Every row gives one point. Two turns around zero, p and q, are shown by what they do to some points. Write where each new point lands after one turn and then the other. Backwards means that the second turn is done in reverse. Each puzzle has new turns, and all numbers are rounded.

Turn p:
-.02 -.12 -> -.11 .06
.37 -.10 -> -.22 -.31
-.36 .22 -> .33 .26
Turn q:
.17 -.33 -> .10 -.36
-.05 .19 -> -.01 .20
.30 .38 -> .37 .32
-.09 -.20 -> -.13 -.18
-.33 -.05 -> -.33 .01
Where do these land?
p, then q: .38 .25 -> .02 -.45
q, then p backwards: -.24 .02 -> .02 -.24
p, then q: .26 .09 -> -.06 -.27
q, then p backwards: -.08 -.03 -> .04 -.07
p, then q: -.33 -.34 -> -.12 .46

Turn p:
.08 .13 .07 -> .03 .16 .05
-.11 -.36 .29 -> -.40 -.20 .17
.16 .44 .06 -> .19 .43 .00
.06 .29 .19 -> -.02 .35 .04
-.21 -.13 -.19 -> -.02 -.23 -.21
.02 -.38 -.41 -> .20 -.52 -.04
Turn q:
-.45 -.14 -.16 -> -.34 .34 -.13
.43 -.06 -.07 -> .15 -.40 -.10
-.39 -.11 -.03 -> -.28 .29 .00
.17 -.14 .10 -> -.04 -.22 .09
-.10 .43 -.03 -> .33 .29 -.03
.34 .01 .18 -> .18 -.30 .16
Where do these land?
q, then p: .16 -.30 -.19 -> -.05 -.35 -.15
p, then q: .13 .15 -.25 -> .17 -.25 -.08
q, then p backwards: -.35 -.29 .19 -> -.04 -.07 .49
q, then p: .04 -.01 -.12 -> .08 -.09 -.04
q, then p backwards: .02 .45 .36 -> .55 .17 -.07

Turn p:
-.21 .43 .45 -> -.54 .37 -.07
-.06 -.29 -.16 -> .18 -.19 .21
.10 -.33 -.16 -> .32 -.14 .14
-.02 .30 -.13 -> -.18 -.10 -.25
.18 -.10 .00 -> .20 .06 -.03
Turn q:
-.10 .09 .23 -> .01 -.09 .25
.12 .11 -.05 -> .12 .12 -.02
.01 -.56 -.09 -> -.16 -.36 -.41
-.16 .22 -.43 -> -.23 .44 -.09
.14 .14 .35 -> .28 -.12 .27
Where do these land?
q, then p: -.03 .41 -.38 -> -.40 .03 -.39
p, then q: .30 .17 -.06 -> .02 .27 -.23
q, then p: .17 .02 -.33 -> -.05 -.22 -.29
q, then p: -.21 -.24 .35 -> .13 .08 .45
p, then q: -.07 -.22 .31 -> .18 -.01 .34
q, then p backwards: -.17 -.14 .11 -> -.21 .04 -.11

Turn p:
-.04 -.02 .16 -.12 -> -.17 .02 .05 -.10
.13 -.23 .25 .34 -> .23 .22 .35 -.15
.11 .00 -.61 -.37 -> .12 -.48 -.53 -.01
-.41 -.12 .02 .08 -> -.12 -.19 .31 .20
.26 -.12 .06 .07 -> .18 .11 .01 -.21
-.05 .48 .13 .00 -> -.23 .31 -.18 .26
Turn q:
-.06 .10 -.08 .23 -> .20 -.17 -.03 .04
-.54 -.14 -.16 -.06 -> -.31 -.38 -.06 .31
-.05 .01 .32 -.07 -> -.12 .00 .28 -.14
.61 -.28 -.20 .00 -> .11 .40 -.47 -.32
.03 .30 .13 -.11 -> .11 .15 .28 .10
Where do these land?
q, then p: .18 .21 -.18 -.11 -> .14 .24 -.16 .14
q, then p backwards: -.05 -.16 .28 -.21 -> -.12 -.06 .33 -.15
p, then q backwards: .18 -.29 -.10 .10 -> .12 .11 .12 .31
q, then p backwards: .04 -.19 .27 .53 -> .21 -.53 -.14 -.23
p, then q: .21 -.03 -.01 .28 -> .21 .26 .06 -.08
q, then p: -.42 .48 -.01 -.27 -> .15 .44 .51 .10
p, then q: -.13 -.02 -.24 -.31 -> -.22 -.17 -.31 .00

Turn p:
.13 .11 .15 -.18 .33 -.23 -> .08 .12 -.20 -.37 .22 .01
.18 -.15 .20 -.04 -.12 -.32 -> -.06 .06 -.16 -.19 -.10 -.37
.01 -.31 .16 -.21 -.41 -.26 -> -.40 -.09 -.13 -.08 -.23 -.40
-.44 .06 .24 -.10 -.26 -.05 -> -.37 -.05 .36 -.20 -.17 .01
-.06 -.05 .02 .43 -.18 .40 -> .27 -.22 .34 .31 -.22 .00
-.32 .05 -.15 -.14 .37 .30 -> -.05 -.15 .16 .05 .39 .41
.15 .08 -.32 .49 .10 .06 -> .41 .24 .08 .39 .04 -.01
.36 .19 -.29 -.25 .17 .10 -> .12 .08 -.47 .08 .07 .32
Turn q:
-.19 -.56 -.07 .09 .34 -.14 -> -.35 .42 -.14 -.16 .36 -.17
.40 .07 -.05 .14 .05 -.10 -> .34 .08 -.10 .24 .10 -.05
.47 .18 -.33 .14 -.18 .50 -> .26 -.50 -.33 .36 .20 .25
-.11 .16 .15 -.14 .39 -.23 -> .17 .13 .16 -.35 -.02 -.31
.11 .06 .21 -.20 -.25 .05 -> -.05 -.16 .10 .22 -.27 -.10
-.39 .25 -.02 -.04 -.16 -.15 -> -.04 .03 .17 -.29 -.30 .24
-.30 -.37 .13 .28 -.23 .28 -> -.52 -.01 .18 .15 .23 .27
.03 .21 -.02 -.27 .04 -.21 -> .18 .02 -.05 -.14 -.29 -.15
Where do these land?
q, then p backwards: -.55 .20 .03 -.07 .25 -.14 -> -.21 .28 .51 -.10 .05 -.20
p, then q backwards: .02 -.43 -.35 .49 .34 .04 -> .64 -.10 .29 .31 .24 .13
p, then q: -.11 .17 -.11 -.06 -.03 .23 -> -.14 -.22 .08 .09 .15 .08
p, then q: .30 -.25 .26 .10 -.42 .18 -> -.20 .38 -.17 .37 -.22 .19
q, then p: -.12 .16 -.06 -.16 -.12 -.23 -> -.16 -.02 -.10 .04 -.31 .06
q, then p: .28 .13 .09 -.57 .03 -.01 -> -.23 .28 -.17 .16 -.16 -.47
p, then q: .20 .03 .16 .27 -.06 -.07 -> .19 .10 -.05 .24 -.20 -.05

Turn p:
.31 .52 -.39 -.24 -.09 .19 -> -.28 -.23 -.10 -.11 .19 .66
-.75 -.06 -.15 -.09 -.19 -.05 -> .03 -.05 .08 -.45 -.63 -.15
-.36 -.06 .10 -.11 -.24 -.21 -> .09 .23 .15 -.31 -.26 -.10
.34 .01 -.24 -.22 -.01 .25 -> -.03 -.25 -.23 -.09 .34 .22
-.07 .14 .29 .13 .29 -.12 -> -.23 .12 .24 .26 -.03 -.19
.17 .21 -.25 .15 -.03 .15 -> -.02 -.19 -.10 .16 -.01 .33
.23 -.42 .09 .00 .20 -.16 -> .08 .17 -.26 .13 .25 -.35
.01 -.09 .45 .09 .13 .09 -> .06 .01 .31 .17 .16 -.30
.13 -.23 .10 .28 -.05 -.14 -> .26 .18 -.08 .24 .01 -.12
Turn q:
.31 .27 -.11 .15 .16 .12 -> .33 -.05 -.04 .11 -.07 -.34
-.04 -.24 .36 .10 -.20 -.12 -> -.26 .28 .21 -.26 .02 .03
.02 .23 .27 -.26 -.49 -.43 -> -.37 .17 -.26 -.28 .52 -.17
-.37 .07 -.18 .19 .23 .24 -> -.10 -.18 -.01 .35 -.38 .07
-.31 -.38 .38 -.13 .12 .08 -> -.20 .33 .05 -.11 -.24 .44
-.18 .18 .15 -.23 -.47 -.10 -> -.41 -.04 -.30 -.27 .20 -.05
.06 .05 -.17 -.02 .30 -.05 -> .23 -.01 -.01 .26 .03 .05
.27 -.12 -.45 .23 .24 .02 -> .40 -.27 .33 .23 .02 -.05
.24 -.06 -.25 -.03 .12 .24 -> .37 -.22 .04 -.03 -.10 .02
Where do these land?
p, then q: .07 -.07 -.30 -.07 -.07 -.04 -> .13 -.29 -.05 .00 .00 .09
q, then p: -.41 -.01 -.14 .01 .45 .22 -> .52 -.23 .04 .17 -.18 .22
q, then p: -.13 -.32 .04 -.09 -.17 .13 -> .06 -.22 .15 -.29 .09 -.10
p, then q backwards: .12 -.15 -.14 .27 -.26 -.10 -> .11 .05 .01 -.21 .37 .12
p, then q: -.07 .04 -.28 .01 -.03 -.75 -> -.22 -.49 -.46 .13 .04 -.36
q, then p: -.26 .21 .53 -.25 -.20 .64 -> .08 -.06 -.20 -.73 -.26 .51
q, then p: .15 .23 -.08 -.08 .01 .11 -> .01 .12 -.28 .02 .05 .07
q, then p: .29 .12 .24 .23 .10 -.06 -> -.18 .35 .12 .10 .06 .20
q, then p backwards: .23 -.06 .13 -.03 .16 -.15 -> .13 -.10 .19 .01 -.19 -.15

Turn p:
.28 .15 .22 .14 -.35 .10 .01 .07 -> .29 -.01 -.31 -.15 .16 -.27 .03 .04
-.16 -.24 .23 -.37 -.36 .19 .22 .02 -> .09 -.52 .00 .07 -.28 -.32 -.09 .11
-.17 .20 -.23 .09 .18 -.31 .21 .07 -> -.21 .04 .34 -.13 .30 .12 -.08 -.14
-.24 .41 -.04 -.34 -.23 .37 .06 -.39 -> -.04 .11 .18 .20 -.07 -.47 -.37 .48
-.22 .26 .04 .17 .20 .09 -.03 -.02 -> .10 .25 .18 .16 .11 .04 -.21 -.10
-.13 -.02 -.36 .31 .01 .12 -.26 .05 -> -.23 .18 -.22 .33 .21 .17 -.07 -.09
.17 -.20 .12 .10 .13 -.27 -.19 -.15 -> -.05 .19 -.05 -.14 -.19 .07 .33 -.18
.22 -.25 .21 -.38 .02 -.12 -.07 .21 -> .07 -.26 -.12 -.33 -.38 .15 .05 .03
.27 -.31 -.19 .28 .40 -.15 .05 .14 -> -.01 .01 .00 -.01 .14 .53 .41 -.13
Turn q:
.36 .13 -.11 -.22 -.20 -.19 -.05 .02 -> .33 .16 -.11 .23 .02 -.18 -.10 .21
-.14 -.24 -.10 .29 -.21 -.04 .00 .11 -> .02 .08 -.05 -.36 .07 -.09 .27 -.07
-.13 .03 -.03 -.25 .00 -.20 -.16 .27 -> .09 -.16 -.12 -.03 -.34 -.12 -.01 .20
-.18 -.14 .17 -.06 .25 -.21 .34 -.08 -> -.25 -.25 .36 .02 .02 -.23 .00 .00
.03 -.02 .15 .69 .01 -.15 .10 .24 -> .00 .38 .44 -.42 -.04 .11 .25 -.02
.08 .09 .19 -.12 .11 -.06 .22 -.58 -> -.26 .06 .17 .41 .22 -.20 -.23 -.23
.23 -.11 .14 -.12 .18 .54 -.08 .23 -> .22 -.27 .01 .17 .07 .56 .11 -.05
.09 .18 -.75 .14 -.13 .44 -.13 .09 -> .06 .17 -.56 -.31 .38 .39 -.16 .30
-.19 .07 .18 -.16 -.17 .21 -.05 -.04 -> .07 -.16 -.13 .00 -.10 .04 -.14 -.31
-.04 -.02 .10 -.25 .02 -.21 -.18 -.51 -> -.26 .06 -.17 .43 -.06 -.31 -.04 -.16
-.11 .03 .05 .05 .12 -.12 -.01 .24 -> -.02 -.06 .13 -.14 -.21 .02 .03 .13
Where do these land?
q, then p: .04 .03 .24 -.44 -.08 .29 -.31 -.30 -> -.21 .24 -.19 .40 .28 -.09 .38 -.01
q, then p: -.18 -.28 -.12 .08 .42 -.11 -.30 -.11 -> -.07 -.37 .24 .28 .22 -.11 -.22 -.19
p, then q: -.01 -.46 -.26 .17 -.21 .22 -.16 -.01 -> -.24 .06 -.03 -.47 .34 -.01 .14 .07
q, then p backwards: -.06 .36 .17 -.02 -.10 -.04 -.34 .29 -> .02 -.04 .34 -.26 .23 .11 -.35 .06
p, then q: -.03 -.13 .02 .14 .16 .28 .01 .14 -> .04 .17 .03 -.03 .22 .25 .12 -.04
q, then p: -.09 -.04 .24 .29 -.16 .21 .32 -.13 -> .11 .24 .28 .01 -.37 -.11 .12 .15
p, then q: .05 .10 -.33 .26 .31 -.42 .07 .29 -> -.37 -.36 -.01 .25 .04 .34 -.25 -.21
p, then q: .17 -.13 .03 -.23 -.27 -.36 .37 -.19 -> .05 -.45 .22 .05 -.06 -.46 .10 .04
q, then p: .06 .20 -.29 -.25 -.09 -.26 .14 -.16 -> -.23 .17 -.14 -.22 .05 .26 -.10 -.28
q, then p: .35 .32 .25 .17 .08 -.07 .00 .02 -> .39 .29 -.18 -.07 .08 -.18 -.13 -.02
q, then p backwards: -.28 .03 .05 -.17 -.06 .25 .19 .16 -> -.07 -.07 .10 -.16 -.10 -.10 .13 .39

Turn p:
.11 .24 .21 .59 -.22 .04 -.06 .00 -> -.27 -.10 .41 -.05 -.08 .34 .37 .07
.03 -.06 -.12 -.32 .54 .03 .24 -.16 -> -.07 -.27 -.34 .05 .24 -.23 -.44 -.06
-.36 .02 -.21 -.06 .31 .16 .22 .05 -> -.12 -.14 -.11 .22 .15 -.45 -.01 -.17
-.02 .00 -.02 .31 -.10 -.11 -.50 .00 -> -.12 .20 .11 .27 -.34 .32 .12 .01
.06 -.22 .19 .51 -.48 -.16 -.14 -.07 -> .20 -.10 .30 -.05 -.39 .41 .40 .01
-.02 .08 -.21 -.22 .20 -.23 .15 .18 -> .13 .04 -.18 .22 .34 -.12 -.10 .11
.12 .08 .19 -.31 -.52 -.02 -.07 -.29 -> .23 .31 .01 -.50 -.02 .25 .00 -.24
-.13 -.08 .14 -.25 .35 .02 .00 .27 -> .04 .02 .09 .16 .06 -.34 -.36 .14
.23 -.06 -.16 -.25 -.08 .27 .15 .02 -> -.01 .04 -.29 -.33 .04 -.17 .02 .14
Turn q:
.12 -.26 .04 -.13 .22 .06 .18 -.11 -> -.09 .13 .02 -.14 -.10 -.35 .14 .00
.14 .37 -.15 -.10 -.08 -.12 -.15 -.36 -> .06 .39 -.15 -.11 .17 .33 -.06 -.16
.02 -.24 -.65 .25 .04 .14 .05 .21 -> -.29 -.25 .04 .19 .39 -.32 -.26 -.33
.19 -.23 .14 -.42 -.19 -.60 .25 .04 -> .08 .36 -.16 -.06 -.33 -.25 -.46 .44
-.22 .75 .24 .20 .01 -.28 -.10 -.21 -> .64 .06 -.16 -.12 .21 .58 .10 .05
.01 -.26 .07 .21 -.19 .13 .03 -.03 -> -.13 -.20 -.17 .13 -.21 -.07 .05 -.12
.20 .08 .07 -.04 .15 .29 -.02 .22 -> -.23 -.17 .18 -.25 .07 .04 .13 .07
-.44 .06 .19 .02 -.14 .22 -.01 .06 -> .08 -.17 .05 .35 -.03 .16 .30 .16
-.02 -.27 .04 .02 .18 .16 -.24 .18 -> -.11 -.16 .36 .02 -.16 -.11 .05 -.13
Where do these land?
q, then p: -.13 -.01 .02 .08 -.50 .08 -.10 .05 -> -.17 -.07 -.01 .07 -.32 -.13 .37 -.03
p, then q: -.26 .55 .01 -.08 .56 -.27 .24 .30 -> .66 -.29 .39 -.25 -.04 -.17 .15 -.35
p, then q backwards: -.15 -.43 -.04 .27 -.29 -.11 -.21 .16 -> -.34 -.19 .50 -.01 .01 -.05 -.13 -.16
p, then q backwards: .04 .22 .33 -.08 .34 -.32 .43 .15 -> -.19 .27 -.40 .07 .19 -.10 .02 .52
q, then p: .05 -.06 .42 -.10 .23 .16 -.09 -.11 -> .26 .01 .11 -.38 .23 -.09 .08 -.01
q, then p backwards: .00 .09 -.19 .13 -.08 -.13 -.09 -.27 -> -.11 .07 -.13 -.21 -.03 -.18 -.08 -.22
q, then p: .06 -.32 -.32 -.32 -.19 .17 -.14 -.23 -> -.18 .06 .29 .24 .14 .09 .21 -.45
p, then q backwards: .38 .12 .00 -.13 .14 .08 -.09 .05 -> .24 .17 -.03 -.20 -.20 -.07 .14 .14
q, then p: .03 -.16 -.23 .24 -.22 .35 .05 -.10 -> .03 -.27 -.15 .23 -.10 -.07 .16 -.37

Turn p:
.22 -.37 .48 -.05 .00 .29 .11 -.30 -.03 -> .33 -.09 .05 .31 .21 -.02 .23 -.07 .54
-.07 .30 .09 .19 -.20 -.22 .14 .10 .16 -> -.20 .02 .12 -.19 -.33 .06 -.18 -.19 .08
-.01 .12 .13 -.43 .32 .02 -.31 .07 -.05 -> .40 .13 -.34 .15 .04 .07 -.23 .09 -.20
.08 -.23 .09 -.13 .15 .45 .40 -.20 .23 -> .05 -.06 .12 .58 .15 -.15 .25 -.29 .11
-.30 -.23 .18 -.45 .15 .25 .01 -.24 -.27 -> .37 .16 -.27 .39 -.08 -.11 .37 .24 .03
-.21 .21 -.31 .43 -.03 .01 -.33 .07 -.05 -> -.46 .30 -.08 -.31 .13 .12 -.08 .15 -.12
.00 .29 -.50 .29 -.48 -.01 -.29 .33 -.08 -> -.57 .04 -.03 -.50 .04 -.32 -.31 .23 -.13
-.01 .21 -.12 -.06 .27 -.19 -.03 .32 -.37 -> -.07 -.22 -.24 -.03 -.13 .27 -.18 .30 -.30
.28 -.13 .00 .02 -.06 -.18 .31 -.41 .22 -> .14 -.23 .19 -.11 .05 -.03 .31 -.47 .09
.01 -.18 -.04 .19 -.12 -.43 -.01 .26 .24 -> .02 -.04 .50 -.30 -.08 .10 -.16 .03 -.10
Turn q:
-.13 .15 .28 -.14 .39 -.12 -.22 .31 -.25 -> .05 -.31 -.36 -.25 .05 -.34 -.17 -.28 .01
-.38 -.19 .06 .35 -.17 .12 -.14 -.27 .10 -> -.03 .46 .26 .00 .39 -.10 -.12 .02 .02
.17 .30 -.13 .06 .16 -.32 .09 -.15 .00 -> .21 -.24 -.01 -.05 .05 .20 .20 -.03 -.34
-.19 -.37 .04 .00 -.31 .23 -.19 -.05 -.16 -> .00 .33 .11 -.02 .05 -.05 -.30 .13 .39
.00 .26 -.41 .10 -.01 .47 .65 -.03 .08 -> -.34 -.20 .57 .29 -.32 -.07 .05 .32 -.35
.14 -.09 -.29 -.20 -.13 -.27 -.13 -.09 -.07 -> .25 -.13 -.12 .10 .06 .33 -.02 .17 .14
.10 -.02 .16 -.34 .19 .05 .14 -.12 .11 -> -.21 .02 -.32 -.03 -.19 .09 -.04 .08 -.19
.53 -.14 -.37 -.36 -.04 .37 -.36 .08 -.04 -> .30 -.03 -.28 .24 -.41 -.12 .13 .55 .34
-.25 -.15 .38 .18 .15 -.60 .02 .18 .37 -> -.29 .01 -.23 -.14 .50 .18 .23 -.56 .02
-.01 -.08 .07 .48 .01 -.08 .19 -.20 -.35 -> .06 .04 .43 -.48 .12 .05 .01 .01 -.07
.01 .33 .22 -.13 -.23 .15 -.05 .35 .20 -> -.01 .03 -.05 .33 -.31 -.19 .01 -.41 .04
Where do these land?
q, then p: .01 .40 -.22 .28 .32 .24 -.21 -.26 .32 -> -.13 -.57 -.05 -.14 -.21 .46 .02 .20 .00
p, then q: -.20 -.18 -.33 -.02 -.18 -.07 .12 .20 -.22 -> -.17 -.22 .07 -.11 -.01 .09 -.22 -.31 .28
q, then p: -.16 -.07 .39 -.40 -.13 -.33 -.26 -.26 .36 -> -.47 .15 -.48 -.06 .32 -.05 .15 -.18 -.31
q, then p: .06 .30 -.02 .36 -.14 -.37 -.21 -.37 .33 -> -.17 -.46 -.41 .25 .12 .29 .13 -.23 .17
q, then p: .02 .40 .14 -.09 -.16 .31 .12 .26 -.21 -> .16 .05 .09 -.48 -.06 -.15 .11 .04 .36
p, then q backwards: -.26 .20 .16 -.21 -.22 -.13 .07 -.25 -.29 -> .51 -.03 .20 -.17 .06 .15 -.14 .11 -.02
p, then q: -.04 -.33 -.23 .16 -.10 -.01 .26 .17 -.19 -> -.39 -.04 .04 -.20 .05 -.02 -.12 -.26 .21
p, then q: .06 -.16 -.20 .00 -.24 .26 .16 -.14 .06 -> -.19 -.09 .00 -.16 .26 .23 .03 -.16 -.15
p, then q backwards: .39 -.22 -.27 -.14 .04 .39 -.20 .27 -.28 -> -.40 -.07 -.45 -.08 .46 .01 -.22 -.02 .03
p, then q: -.06 -.05 .23 .37 .42 .05 .38 .15 -.33 -> -.41 .30 .39 .08 .00 -.43 .02 .10 .20
p, then q: -.10 -.39 .37 -.15 .02 -.27 -.31 .30 .07 -> .17 .04 -.26 -.03 -.46 -.23 .34 -.26 .20
q, then p: .28 .10 .01 -.16 .36 -.06 .08 -.08 .36 -> -.35 -.26 .04 .08 -.14 -.10 .29 .22 -.18
